Every row gives one point. The points of each table are mixes of a few directions, plus a little noise. How many directions does each table use, and how many do they share? Where both have some left over, give the other angles between the two spaces (their principal angles), to ten degrees, smallest first.
In the rows, zero is written as 100.

First (4 x 3):
80, 132, 56
75, 134, 138
117, 73, 116
128, 60, 89
Second:
164, 94, 108
20, 108, 90
152, 95, 106
108, 99, 101
100, 100, 100
57, 104, 95
Directions: first 2, second 1, shared 0; angles 50

First:
127, 175, 151, 134, 97, 57
100, 102, 100, 101, 100, 99
99, 96, 98, 98, 100, 102
106, 118, 112, 109, 99, 89
68, 7, 37, 57, 103, 153
100, 102, 102, 101, 100, 99
Second (8 x 6):
86, 61, 74, 82, 102, 122
90, 70, 80, 86, 101, 117
103, 107, 105, 103, 100, 96
99, 96, 97, 98, 100, 102
128, 180, 154, 137, 97, 55
91, 73, 82, 88, 101, 115
127, 177, 152, 136, 97, 56
78, 36, 57, 70, 103, 136
Directions: first 1, second 1, shared 1

First (10 x 9):
73, 59, 71, 49, 120, 70, 105, 62, 142
123, 135, 126, 145, 84, 125, 96, 133, 63
115, 124, 116, 129, 88, 117, 97, 121, 76
116, 125, 118, 132, 88, 117, 97, 123, 74
120, 131, 122, 139, 85, 122, 96, 128, 68
84, 75, 82, 70, 112, 82, 103, 78, 126
128, 142, 130, 153, 80, 131, 95, 139, 55
70, 55, 68, 44, 122, 68, 105, 59, 147
64, 46, 61, 31, 127, 60, 106, 49, 158
107, 109, 107, 111, 95, 107, 99, 109, 90
Second:
108, 131, 111, 134, 76, 117, 118, 122, 72
105, 78, 104, 80, 126, 93, 66, 90, 115
121, 52, 120, 63, 164, 91, 6, 85, 125
91, 99, 90, 95, 93, 95, 116, 95, 105
100, 72, 99, 73, 127, 89, 70, 85, 120
71, 107, 70, 94, 71, 89, 162, 88, 109
85, 93, 85, 86, 96, 90, 120, 88, 112
118, 169, 122, 175, 46, 137, 142, 149, 41
Directions: first 1, second 2, shared 1

First (10 x 12):
77, 111, 61, 118, 105, 128, 89, 97, 99, 35, 48, 88
95, 97, 102, 106, 91, 97, 89, 85, 110, 101, 106, 94
100, 110, 91, 111, 101, 112, 112, 124, 92, 65, 66, 90
128, 137, 122, 101, 121, 92, 63, 96, 58, 82, 63, 101
118, 110, 148, 122, 75, 72, 66, 79, 104, 110, 104, 75
93, 74, 105, 95, 83, 92, 126, 105, 126, 135, 141, 101
89, 76, 115, 114, 65, 87, 104, 86, 138, 123, 134, 81
86, 92, 58, 66, 134, 118, 105, 87, 92, 115, 118, 138
101, 81, 85, 69, 117, 105, 148, 130, 99, 137, 134, 130
114, 112, 110, 98, 109, 97, 99, 112, 82, 97, 87, 102
Second (10 x 12):
102, 86, 117, 103, 82, 88, 113, 104, 117, 124, 126, 94
106, 91, 95, 93, 101, 108, 161, 160, 96, 100, 98, 104
103, 99, 91, 96, 106, 109, 130, 132, 92, 92, 90, 104
91, 114, 108, 110, 98, 87, 5, 6, 106, 100, 105, 93
97, 115, 82, 97, 119, 113, 84, 94, 82, 73, 72, 107
104, 89, 102, 96, 95, 102, 147, 143, 103, 108, 107, 101
98, 114, 81, 97, 119, 113, 88, 98, 82, 73, 71, 107
100, 97, 106, 101, 94, 96, 98, 95, 105, 107, 108, 98
105, 81, 115, 99, 83, 92, 146, 136, 115, 125, 125, 96
94, 112, 103, 107, 102, 93, 30, 32, 101, 96, 99, 97
Directions: first 4, second 2, shared 2

First (10 x 18):
108, 89, 94, 119, 114, 99, 121, 92, 92, 82, 102, 67, 101, 90, 112, 78, 93, 100
99, 83, 120, 124, 105, 97, 105, 156, 76, 55, 56, 131, 117, 116, 140, 100, 106, 110
95, 102, 114, 93, 101, 111, 95, 108, 92, 138, 94, 148, 91, 94, 107, 104, 86, 92
79, 114, 47, 110, 73, 148, 130, 80, 64, 115, 151, 77, 98, 59, 14, 38, 110, 134
132, 92, 120, 89, 138, 52, 91, 51, 153, 97, 97, 39, 88, 113, 156, 133, 80, 59
120, 86, 113, 112, 137, 91, 119, 69, 106, 122, 99, 79, 84, 83, 143, 85, 66, 72
88, 118, 124, 61, 79, 96, 55, 117, 120, 145, 89, 176, 95, 122, 96, 153, 105, 90
107, 104, 91, 94, 106, 96, 103, 67, 114, 112, 121, 67, 92, 92, 90, 96, 94, 93
85, 106, 100, 97, 79, 114, 90, 134, 83, 97, 90, 144, 109, 107, 83, 105, 115, 117
88, 107, 78, 101, 68, 96, 90, 125, 99, 36, 102, 72, 125, 123, 60, 107, 145, 135
Second:
134, 82, 109, 113, 109, 155, 112, 110, 87, 103, 88, 123, 110, 58, 100, 55, 81, 126
41, 132, 84, 78, 83, 5, 80, 83, 123, 95, 120, 62, 84, 171, 99, 178, 132, 57
149, 75, 113, 118, 113, 178, 115, 113, 82, 104, 83, 132, 113, 40, 101, 34, 72, 136
62, 120, 89, 86, 89, 39, 87, 90, 115, 96, 113, 76, 89, 147, 100, 151, 121, 71
68, 117, 92, 88, 92, 49, 89, 91, 112, 98, 111, 79, 91, 139, 101, 143, 118, 77
112, 93, 104, 104, 103, 121, 104, 104, 96, 102, 95, 108, 104, 84, 100, 84, 92, 109
121, 89, 105, 107, 106, 133, 107, 106, 92, 102, 93, 113, 105, 74, 100, 73, 89, 114
100, 101, 100, 100, 100, 99, 99, 99, 100, 100, 101, 99, 100, 100, 100, 101, 101, 99
66, 118, 91, 87, 90, 45, 88, 91, 112, 97, 111, 78, 90, 142, 100, 145, 119, 75
150, 73, 113, 119, 114, 182, 117, 115, 81, 104, 82, 134, 115, 38, 100, 31, 70, 137
96, 102, 99, 99, 99, 93, 98, 98, 101, 100, 102, 98, 99, 104, 100, 105, 102, 97
Directions: first 4, second 1, shared 0; angles 40

First (10 x 20):
106, 93, 94, 106, 100, 92, 102, 100, 97, 96, 107, 115, 107, 99, 105, 103, 102, 105, 105, 97
128, 77, 81, 111, 100, 77, 104, 98, 85, 89, 112, 148, 127, 99, 117, 117, 104, 117, 115, 95
85, 90, 94, 129, 106, 83, 111, 105, 115, 90, 136, 113, 100, 100, 104, 88, 113, 107, 109, 83
115, 89, 91, 104, 100, 90, 101, 99, 91, 95, 104, 124, 114, 99, 108, 109, 102, 108, 107, 98
126, 77, 81, 114, 101, 76, 105, 98, 87, 88, 115, 149, 127, 99, 117, 116, 105, 117, 116, 93
53, 145, 137, 69, 98, 149, 89, 103, 123, 124, 65, 5, 50, 103, 68, 73, 88, 68, 68, 116
64, 98, 102, 135, 108, 88, 113, 108, 129, 92, 143, 92, 86, 101, 97, 75, 116, 101, 104, 79
125, 126, 116, 37, 88, 141, 77, 90, 73, 123, 24, 62, 94, 100, 88, 119, 72, 83, 78, 136
133, 102, 98, 68, 92, 111, 88, 92, 73, 107, 60, 107, 113, 99, 103, 123, 85, 99, 96, 119
65, 102, 105, 127, 107, 94, 110, 107, 127, 96, 134, 85, 83, 102, 95, 76, 113, 97, 101, 84
Second:
89, 134, 122, 70, 95, 87, 76, 90, 110, 111, 46, 109, 105, 79, 88, 101, 88, 58, 90, 119
92, 127, 118, 76, 96, 89, 81, 92, 109, 108, 57, 107, 104, 83, 91, 101, 91, 66, 92, 116
104, 87, 91, 112, 102, 105, 109, 104, 96, 96, 122, 96, 98, 109, 105, 99, 105, 117, 104, 92
116, 49, 67, 146, 108, 120, 137, 115, 84, 84, 182, 85, 93, 132, 118, 98, 119, 164, 115, 70
98, 109, 105, 93, 98, 97, 94, 97, 102, 102, 86, 102, 101, 95, 97, 100, 96, 89, 98, 105
89, 132, 122, 70, 95, 87, 77, 90, 111, 111, 47, 110, 105, 79, 89, 102, 88, 59, 90, 119
116, 54, 69, 142, 107, 118, 133, 114, 86, 86, 175, 86, 94, 129, 116, 99, 117, 159, 113, 73
98, 109, 106, 93, 98, 97, 94, 97, 103, 103, 85, 102, 101, 94, 97, 99, 97, 90, 97, 105
Directions: first 2, second 1, shared 0; angles 50

First, 11 rows:
85, 104, 101, 129, 72, 98, 91, 108, 115, 111, 114, 92, 98, 91, 134, 104, 86, 24, 100, 102, 43, 130, 142, 98, 103, 132, 126, 117, 102, 96, 110, 106
90, 113, 122, 100, 112, 111, 98, 112, 70, 98, 58, 81, 114, 116, 94, 86, 129, 137, 118, 54, 107, 72, 66, 118, 101, 57, 86, 102, 94, 98, 89, 92
123, 105, 97, 68, 122, 103, 130, 98, 112, 107, 132, 109, 109, 109, 71, 111, 103, 118, 90, 121, 115, 128, 94, 102, 112, 88, 78, 103, 88, 83, 99, 99
107, 82, 74, 105, 85, 87, 93, 83, 127, 97, 131, 122, 80, 79, 108, 111, 68, 69, 82, 147, 103, 112, 132, 77, 92, 148, 120, 91, 112, 111, 110, 109
106, 85, 87, 98, 92, 90, 93, 93, 115, 93, 121, 114, 91, 91, 107, 100, 84, 101, 89, 124, 107, 104, 107, 86, 96, 120, 103, 94, 107, 110, 104, 102
64, 79, 120, 155, 41, 83, 45, 132, 101, 84, 95, 77, 103, 95, 189, 62, 97, 68, 113, 58, 27, 95, 101, 93, 97, 114, 110, 117, 115, 128, 102, 91
94, 73, 106, 109, 79, 84, 68, 113, 99, 75, 103, 99, 101, 100, 138, 71, 101, 145, 101, 84, 100, 78, 68, 89, 96, 92, 82, 95, 111, 126, 95, 89
105, 121, 115, 83, 122, 114, 126, 108, 90, 114, 95, 89, 118, 117, 75, 106, 121, 107, 107, 83, 97, 116, 89, 119, 113, 68, 83, 111, 84, 77, 95, 97
102, 89, 72, 106, 100, 95, 89, 71, 103, 94, 88, 120, 73, 78, 87, 113, 77, 93, 91, 134, 137, 72, 120, 83, 81, 136, 129, 76, 115, 116, 106, 110
117, 144, 108, 64, 148, 128, 160, 96, 92, 133, 98, 93, 118, 119, 34, 133, 122, 84, 103, 101, 110, 135, 110, 128, 118, 69, 91, 113, 72, 52, 98, 106
106, 105, 97, 83, 128, 108, 106, 86, 76, 95, 63, 104, 96, 104, 63, 102, 114, 153, 105, 92, 154, 59, 72, 106, 91, 76, 93, 81, 100, 103, 92, 99
Second (10 x 32):
100, 119, 95, 119, 111, 118, 98, 77, 89, 97, 85, 95, 83, 87, 83, 110, 85, 86, 91, 112, 103, 88, 133, 120, 78, 101, 120, 86, 84, 109, 88, 94
100, 80, 94, 90, 116, 79, 76, 98, 70, 78, 51, 95, 66, 84, 84, 103, 99, 166, 106, 84, 179, 33, 55, 90, 82, 93, 97, 67, 133, 113, 107, 98
108, 101, 89, 96, 100, 98, 114, 96, 120, 109, 129, 108, 96, 93, 94, 116, 85, 65, 90, 128, 92, 131, 126, 94, 104, 124, 108, 104, 100, 89, 109, 107
134, 85, 108, 56, 125, 90, 114, 113, 105, 80, 143, 102, 108, 113, 84, 91, 107, 195, 84, 107, 139, 113, 47, 105, 111, 55, 40, 95, 90, 98, 90, 78
90, 74, 109, 107, 62, 64, 83, 144, 123, 100, 139, 85, 100, 97, 159, 95, 92, 63, 103, 85, 53, 141, 92, 79, 121, 123, 91, 126, 125, 91, 125, 102
104, 102, 104, 87, 112, 112, 108, 93, 91, 98, 85, 109, 119, 116, 84, 85, 121, 145, 106, 92, 118, 80, 75, 102, 102, 74, 84, 97, 91, 106, 87, 99
85, 120, 109, 129, 76, 130, 101, 88, 109, 112, 104, 108, 137, 120, 125, 73, 116, 64, 107, 94, 31, 114, 132, 110, 103, 95, 109, 121, 70, 114, 80, 100
112, 108, 86, 106, 117, 111, 99, 76, 95, 90, 101, 104, 77, 85, 78, 112, 80, 105, 84, 128, 122, 89, 125, 111, 78, 103, 111, 80, 90, 111, 90, 93
72, 108, 122, 113, 84, 85, 99, 142, 90, 123, 69, 64, 103, 102, 127, 113, 116, 33, 128, 45, 60, 117, 95, 99, 121, 107, 116, 130, 124, 66, 127, 114
96, 105, 84, 101, 97, 113, 110, 71, 110, 112, 94, 127, 111, 101, 86, 99, 102, 80, 101, 124, 102, 94, 121, 87, 98, 121, 121, 98, 94, 106, 98, 115
Directions: first 4, second 6, shared 4
